Each row of a before or after table is a point. One or more steps were done to the points. Then noise was added and the rows were shuffled. The steps act on how far a point lies along the listed directions, d1 being the first. What was done? A step turns or swaps two directions, mirrors them in a line or flattens them onto one, adds a multiple of one to another, or multiplies one. Angles are multiples of 10 degrees, from the lower direction toward the higher: turns from -170 to 170, lines from 10 to 170 but not 90. Use the fewest steps. Two steps may share a direction if one is a turn and the other turns, adds or multiplies; they go together, in the order done. Otherwise the lowest direction goes first.

Directions:
(1): [ -8, -46, -54]
(2): [ -2,  54, -46]
Before:
array([[-12, -20,  25],
       [  6,  26,   1],
       [-10, -76, -24],
       [ 21,  24,  47],
       [  0, -12,  29],
       [  3,   1,  16],
       [-16,  -7, -18],
       [ -3, -21, -15],
       [ -9, -86, -20]])
After:
array([[ -13,    6,  -22],
       [ -11,  -70,   64],
       [  -5,  -27,    4],
       [   6,   53,  -31],
       [  -1, -151,   65],
       [  -2,  -54,   61],
       [   3,  -20,   26],
       [  20,   -8,   49],
       [  -4, -128,   45]])
Steps: multiply d1 by 0.7; multiply d2 by 3

Directions:
(1): [ 11, -81,  38,  31, -34,  -4]
(2): [ 85, -13, -28,   0,  23,  38]
(3): [  7,  23,  -8, -23, -87,  39]
(4): [-36, -26,  24, -43,  31,  70]
Before:
array([[  -7,  -12,   21,  -35, -166,   66],
       [  55,  -52,   20,  116,  -24,  -82],
       [  -2,  -76,   21,  -11,   -6,    1],
       [  14,   16,   13,   -3,  -84,   47],
       [ -34,    1,    9,   19,   81,   14],
       [  19,  -73,   35,   42,   55,  -15],
       [ -18,  -23,   42,    9,   51,  -43],
       [   9,  -10,   21,   22,   36,  -30],
       [  31,   10,  -33,   45,   17,  -86],
       [ -17,  -26,  -25,   -9,   92,   -3],
       [ -35,  -30,    0,  -14,   54,  -33],
       [  21,  -48,   23,   13,   23,   32],
       [  57,    7,  -16,   53,    8,  -58]])
After:
array([[ -45,   43,   -8,    1,   13,   16],
       [ -34,    4,  -40,  -32,   25,   32],
       [ -13,  -60,   20,  -15,  -19,  -12],
       [  78,  -31,  -27,   36,  -20,  -28],
       [   9,  -59,   29,   15,  -14,   20],
       [  93,  -37,  -15,   39,  -16,    6],
       [   8,   -9,   17,    2,  -15,   -9],
       [  -7,  -24,   24,   -5,   10,   46],
       [  12,   -8,   18,    9,    6,   11],
       [ -22,  -42,   20,    4,  -12,  -22],
       [ -30,   -6,   -7,  -15,   -4,  -30],
       [ 118, -108,   30,  102,  -55,  -21],
       [  -2,   -4,   35,   -1,  -23,  -25]])
Steps: add -0.5 times d4 to d1; turn d2 and d4 by 40 degrees; multiply d3 by 0

Directions:
(1): [ 22,  36, -70,   5,  14,  13,  -3,  17, -67,  34,  76]
(2): [-35,  21, -22,  56, -30, -56,  -9, -37, -49,  41, -62]
(3): [-32, -35, -69,  52, -60,  32,   5,  44,  48, -14,   3]
Before:
array([[  0, -25, -41,   3, -17,  22,  -7,  24,  17, -24,  31],
       [ 34,   9,  28, -73,  46,  37,   4,  22, -16, -20,  59],
       [-48, -17, -17,  51, -29, -32,  -2, -22,   1,   0, -68],
       [ 20,  -6,   1, -29,   5,  44,  -2,  23,  -3, -20,  99],
       [-33, -23,  15,  39, -24, -16, -10, -21, -14,   4, -49],
       [ 31,   1,  22, -63,  42,  37,  -1,  21,  25, -23,  78],
       [  4, -31,  -2, -10, -17,  13,   1,  15,  27, -11,  28],
       [-38,  15,   7,  30, -10, -28,   3, -28, -21,  29, -44],
       [-54,  -9,   6,  33, -37, -36,  -2, -16,  22,  -3, -56],
       [-44,   0,   9,  19, -20, -59,  12,   6, -21,  14, -38],
       [-40, -18,  40,  12, -26, -42,   9, -36,   6,  31, -53],
       [  4,  21, -34,  15,   9,   5,  -1,   5, -21,   6,   6]])
After:
array([[ -58,   17,  -17,   52,  -34,  -85,    5,  -11,  -58,   43,  -56],
       [ -54,   36,  -13,   61,  -21,  -62,   -1,  -52,  -62,   58,  -71],
       [  -8,   12,  -17,   21,   -3,   -3,   -1,   -4,   -2,    1,  -23],
       [  68,   -2,   91, -138,   89,   61,    8,   24,   19,  -52,   82],
       [   8,  -44,  -16,  -15,  -19,   37,    3,   37,   50,  -24,   50],
       [  34,  -37,   44,  -67,   17,   77,    8,   40,   60,  -63,  108],
       [  -8,  -51,  -51,    7,  -38,   47,   -3,   49,   59,  -44,   37],
       [ -46,   -6,  -25,   72,  -40,  -37,  -14,  -27,  -54,   35,  -55],
       [ -69,    8,  -57,   77,  -63,  -52,   -5,  -16,  -21,   31,  -51],
       [  63,  -18,   70, -125,   80,   74,    6,   39,   70,  -64,  114],
       [ -72,   -1,  -78,  107,  -60,  -57,   -9,  -28,  -38,   35,  -81],
       [ -44,   13,    3,   38,  -30,  -68,    3,  -52,  -58,   69,  -48]])
Steps: multiply d1 by 0; multiply d2 by 2; multiply d3 by 2
